Each row is a point. The points of each table are mixes of a few directions, plus a little noise. How many directions does each table use, and how many do they share? Where both have some left over, give the other angles between the two spaces (their principal angles), to ten degrees, smallest first.

First:
[[ -1  27  55]
 [ -1  18  36]
 [  1 -35 -69]
 [  1 -11 -22]]
Second, 7 rows:
[[-19 -13   6]
 [  8   0   0]
 [-11  73 -38]
 [-20 -30  15]
 [ 72 -42  23]
 [-28 -30  14]
 [ -2  42 -22]]
Directions: first 1, second 2, shared 0; angles 90

First:
[[-37 -42  42  95 -18 -21 -40 -31]
 [  5  17 -29 -29  14   9   4  14]
 [ 35 -18  56  -9 -31 -15  20 -11]
 [-40  38 -70  -7  40  29  -2  16]
 [-23  12 -30   8  17  10  -9   5]
 [-27 -24  37  65 -15 -10 -14 -25]
 [ 40 -14  -7 -35  -4 -17 -19  16]
 [ -1  24 -32 -31  17  16  14  14]
 [ 48   8  32 -56 -19   1  46   4]]
Second, 7 rows:
[[ 55  -3  58 -47 -32  -7  50  -3]
 [-36   3 -37  31  20   5 -33   3]
 [  1  -1  -1   0  -1   0   0   0]
 [ 71  -4  74 -60 -41  -7  61  -6]
 [-14   1 -14  12   7   3 -12   1]
 [-42   3 -44  35  25   5 -37   4]
 [-35   1 -36  29  20   4 -31   2]]
Directions: first 3, second 1, shared 1

First, 8 rows:
[[-17  37  -5  16 -27  40   6  -2  -1   7  11 -15]
 [ 14  43  22   5  19  -1  45  24 -26  -8  22  20]
 [  6 -30  -7 -56 -37   7 -17 -19 -11 -20  -6  18]
 [ -8 -15 -10 -23 -34  16 -18 -13  -7  -4  -7   2]
 [  2 -65   0  56  79 -82 -34  29   6  28 -37  -2]
 [-19  23 -10  11 -31  38  -6 -10   6   8   5 -18]
 [-13 -13  -8  31   8  -7 -21   7   2  18 -13 -12]
 [ 35  22  16 -38  22 -11  46 -15  31 -30  27   7]]
Second (8 x 12):
[[ 44   6  34   5   4  20 -13   2 -18 -18 -31 -33]
 [  5  -4 -23  -3   1  10  -3  20  14   4  -1   9]
 [-95  -6 -37  -5  -9 -53  30 -31  16  32  63  56]
 [ 46   0  -5   0   5  32 -15  32   6 -10 -28 -17]
 [-50   2  13   1  -6 -37  17 -40 -11  10  30  15]
 [-18  -1  -9  -1  -2 -10   6  -5   4   6  12  11]
 [ 10   8  50   7   0  -8  -1 -31 -30 -13 -11 -27]
 [ 58  -3 -23  -3   7  45 -21  53  18  -9 -35 -14]]
Directions: first 4, second 2, shared 0; angles 80, 90

First (8 x 18):
[[ 24 -27  42 -51   7   0   6   1   6 -19  47   5 -32 -25  27 -14  -8   4]
 [-28  19  35  13 -12 -15 -27 -40 -11  26   0   7  33  23  -3 -45   3  11]
 [ 18  -4 -29 -10  32  28  15  55  -1 -12   7  -5 -24 -38  19  42   8 -28]
 [ 11  -6   2   7   0  11   3  12  -1   8 -27  -9  16  18   3  14  16 -23]
 [ 11  -8   0   7  -4   8   4   9   1   5 -26  -9  14  20   0  13  13 -18]
 [-44  42 -89  58  -3 -16   0  -7   0  -1 -19   8  -1  -9 -46  17 -22  36]
 [-51  48  45  30   8  -1 -50 -31 -30  55  -3   9  61  16  11 -56  20 -12]
 [ 59 -66  -8 -54 -26 -15  48   1  36 -62  21  -4 -67  -4  -9  28 -31  32]]
Second (9 x 18):
[[-10 -37   1  56  38  21   1  33  14 -54  16 -56  -7 -49  93  55   6 -19]
 [ 23 -61  21  24  41  21  16  49  19 -39   9 -45 -14 -26  95  47  19 -31]
 [-40  61 -31   1 -25   5 -19 -39 -30   6  -6   8  29  -2 -46 -11 -14   7]
 [  9   3   4 -17  -4   7   2   2  -6   8  -7   4   5   8  -9  -1   6 -12]
 [ -9 -51  -9  26  36 -20  28   5  13 -18  13 -14 -12   8  74  -1  -2  25]
 [ 34   3  27 -27 -19  -5  -9  12  15  24  -5  23 -17   7 -51 -12   4  -4]
 [ -3  23  -2  -7 -21 -20 -11 -18   4  21   0  27  -7   9 -54 -27 -11  25]
 [ -3  43   1 -12 -34 -12 -23 -19   0  25  -4  29  -3   2 -80 -24 -12  16]
 [ -1  16 -13 -44 -11   1  14 -24 -28  27 -17  24  24  42 -23 -27   5  -5]]
Directions: first 4, second 4, shared 1; angles 50, 60, 90

First, 10 rows:
[[-22 -26 -47  -8  25 -24  28  50  11  -5   7  10 -15 -36  24  -8 -20  16
   17  28   1 -49 -17  14  -1 -31  -3  49 -13  22  17   0]
 [ 25  32  48  10 -33  23 -25 -47  -6   6  13 -12  30  29 -19  -6  25 -13
   -7 -31  -4  39  14 -19  -8  20  12 -39  -8 -14 -13  -3]
 [-16 -24 -29  -4  23  -1  17  22   8   4  14 -15 -21 -28  29  -6 -22   6
   14  19   5  -9 -10  15   1 -18   8   5  -3  -4  14   0]
 [ 33  25  33  25 -24  46 -32 -45  -1  37   3  11  45   1  -3  12  17 -12
  -14  -5  18   3  12 -31 -10  76  37 -54  25   0 -35  17]
 [-39 -47 -49 -18  44 -20  37  43  10 -19  16 -37 -58 -31  39 -13 -41   9
   23  20  -3   8 -18  39   9 -67  -9  18 -15 -20  39 -11]
 [-14  -5 -33 -17   2 -43  36  53  13 -21  49  -6  10 -35  20 -48   1  21
   38  -3 -17 -45 -15  12 -17 -87  -8  83 -76  31  37 -19]
 [ 20  27  37   9 -22  14 -26 -35 -13   5 -30  23  20  37 -35  22  23 -11
  -26 -14   2  15  14 -19   5  50  -6 -26  29   0 -26   8]
 [ 11  14  35   4 -13  18 -23 -38 -11   0 -20  -8  -3  36 -24  15  10 -15
  -19 -16   0  44  13  -7   7  26  -3 -45  26 -23 -15   1]
 [-27 -27 -27 -17  24 -27  22  30   1 -23  -8 -12 -41  -3   7  -2 -19   5
    6   9  -9   3 -10  27  10 -46 -24  25  -5  -9  22 -10]
 [ 27  33  35  15 -25  17 -33 -31 -13  14 -42  48  34  33 -40  34  26  -9
  -33  -7   9 -12  14 -30   4  78  -4 -16  42  16 -40  16]]
Second, 10 rows:
[[  1   2 -11   2  -1  -6   5  14   6   5   9  14  15 -14   5  -5   3   7
    5   7   2 -30  -4  -6  -6   0   5  22 -10  18  -1   2]
 [-25   7  16 -30  -2 -59   8  12 -22 -62 -54  11 -46  72 -63  11  11  -2
  -18 -28 -34  34   7  21  27 -60 -80  47  -3  -5  18 -23]
 [  2 -31 -40  16  27  38  10  15  23  45  41 -18   6 -73  68  -6 -30   6
   20  38  28 -31 -11   1 -14  29  60 -30   6  -2  -1  18]
 [ -9   6  28 -14  -3 -17 -11 -17 -21 -32 -54   6 -33  61 -49  26   8 -11
  -27 -20 -16  46  12   8  23  -3 -47  -9  30 -19  -5  -7]
 [-33 -38 -52 -13  40 -31  28  54   3 -15 -27  15 -46 -21  13  13 -30  15
    2  32   0 -34 -16  25  15 -26 -24  44  15  10  14   3]
 [  8  12  50  -1 -13  22 -20 -55 -12 -12  -1 -49 -20  48 -18   0   5 -21
  -11 -36  -9  95  17   7   9  -6  -4 -72   7 -52   2 -12]
 [ 11  -2   9  15   6  34 -24 -25  -5  23 -37  16  -1   8  -4  39  -5 -11
  -27  16  20   7   7 -11  11  76  15 -53  61  -9 -32  22]
 [ 13   0 -16  13  -1  22   5   6  16  34  43   0  36 -52  38 -16  -2   8
   19  16  15 -39  -7 -13 -21  20  45  -1 -20  17  -5   9]
 [ 12  17   3   0 -19  -6   7   3   9   2  47  -9  38 -17   9 -36  17   8
   24 -16  -8 -18  -3  -9 -22 -33  15  27 -55  16  12 -12]
 [ 22  27  11   8 -28   2  -4  -5   6  12  32  13  51 -12  -1 -24  24   5
   13 -13  -2 -30   1 -22 -21   2  18  22 -36  27  -4  -2]]
Directions: first 4, second 4, shared 4

First, 11 rows:
[[ 15 -22  14  27 -39   5  19  18 -16  34   7   2  21 -13 -27  40 -35   8
    3  18  19   0   4 -10 -11  10  -7   2  26  15   8 -15]
 [ 12 -17  11  20 -30   3  14  14 -12  26   6   1  16  -9 -21  31 -27   6
    2  13  15   0   3  -8  -9   7  -5   2  20  11   6 -12]
 [ 10 -14   9  17 -24   3  11  11  -9  21   5   1  13  -8 -17  25 -22   5
    2  11  12   0   3  -7  -7   6  -4   1  16   9   5  -9]
 [ 21 -30  20  37 -54   6  26  25 -22  46  10   3  29 -17 -38  55 -48  11
    4  25  26   1   5 -14 -16  13  -9   3  36  20  10 -21]
 [ -3   4  -2  -4   6  -1  -3  -3   2  -5  -1   0  -3   2   4  -6   6  -1
   -1  -2  -3   0  -1   2   2  -2   1  -1  -4  -2  -1   2]
 [-14  19 -13 -24  35  -4 -17 -16  14 -30  -7  -2 -19  11  25 -36  32  -7
   -3 -16 -17   0  -4  10  11  -9   6  -1 -24 -13  -7  14]
 [ -8  11  -8 -14  20  -2 -10  -9   8 -17  -4  -1 -11   7  14 -21  19  -4
   -2  -9 -10  -1  -2   5   6  -5   3  -1 -14  -8  -4   8]
 [-17  23 -15 -28  41  -5 -20 -19  16 -35  -8  -2 -22  13  29 -42  37  -8
   -3 -18 -20   0  -4  11  12 -10   7  -2 -28 -16  -8  16]
 [ 16 -22  15  27 -39   5  19  19 -16  34   7   2  22 -12 -28  41 -36   8
    4  18  20   0   4 -11 -12  10  -6   2  27  15   8 -16]
 [-23  33 -22 -41  59  -7 -29 -28  24 -51 -11  -3 -32  19  41 -61  54 -12
   -5 -27 -29   0  -6  16  18 -14  10  -3 -40 -23 -12  23]
 [-10  14  -9 -17  25  -3 -12 -12  10 -22  -5  -2 -14   8  17 -26  22  -5
   -2 -11 -12   0  -3   7   7  -6   4  -1 -17  -9  -5  10]]
Second:
[[-31 -12  10  24 -15 -68 -24  -4   4  32 -72   2  -3 -14  12  -5  19  15
  -33  23   8 -22 -21 -16 -27  -8   3   4   2 -31  -5   3]
 [ 52  14  -2  16   1   5   1 -51 -10 -19  65   2  29 -21  89  22 -41  19
  -10  31 -19  31 -95  43  27  -1  31  10  -7   9  29 -12]
 [  9   2   2  14  -4 -22  -8 -21  -2   3   0   1  11 -13  39   7  -9  12
  -15  20  -5   4 -44  11   1  -3  13   6  -2  -8   9  -3]
 [-26  -8   5   9  -8 -35 -13   7   4  19 -48   1  -6  -4 -11  -6  17   4
  -15   6   8 -17   7 -16 -18  -4  -5   0   2 -18  -7   3]
 [-11  -4   2   4  -3 -15  -6   3   2   8 -22   1  -3   0  -5  -2   7   2
   -5   3   3  -8   3  -6  -8  -2  -1  -1   2  -8  -3   2]
 [ -6  -1  -1  -6   1   9   3  11   1  -1  -2  -1  -5   6 -19  -3   5  -6
    7  -9   2  -3  20  -5  -2   2  -7  -2   0   3  -5   2]
 [ 19   7  -5 -10   8  33  11  -2  -3 -17  39  -1   4   5   2   4 -13  -6
   15  -9  -5  12   2  11  15   4   1   0  -1  16   5  -1]
 [ 21   7  -5  -9   7  33  12  -3  -3 -17  42   0   4   3   5   5 -14  -6
   15  -8  -6  14  -1  12  15   4   3  -1  -2  17   6  -3]
 [ 15   6  -5 -12   7  34  12   2  -2 -16  36  -1   1   7  -6   1  -9  -8
   18 -12  -5  11  11   8  13   4   0  -2  -1  17   2  -1]
 [-10  -1  -3 -19   7  33  11  29   2  -7   3  -3 -13  17 -52  -8  12 -17
   23 -28   4  -4  58 -13   0   5 -17  -7   3  12 -13   5]
 [-33 -10   2  -8  -2  -5  -3  31   5  12 -44  -2 -19  13 -55 -13  26 -11
    4 -17  11 -20  58 -29 -19   0 -20  -7   4  -8 -18   7]]
Directions: first 1, second 2, shared 0; angles 90
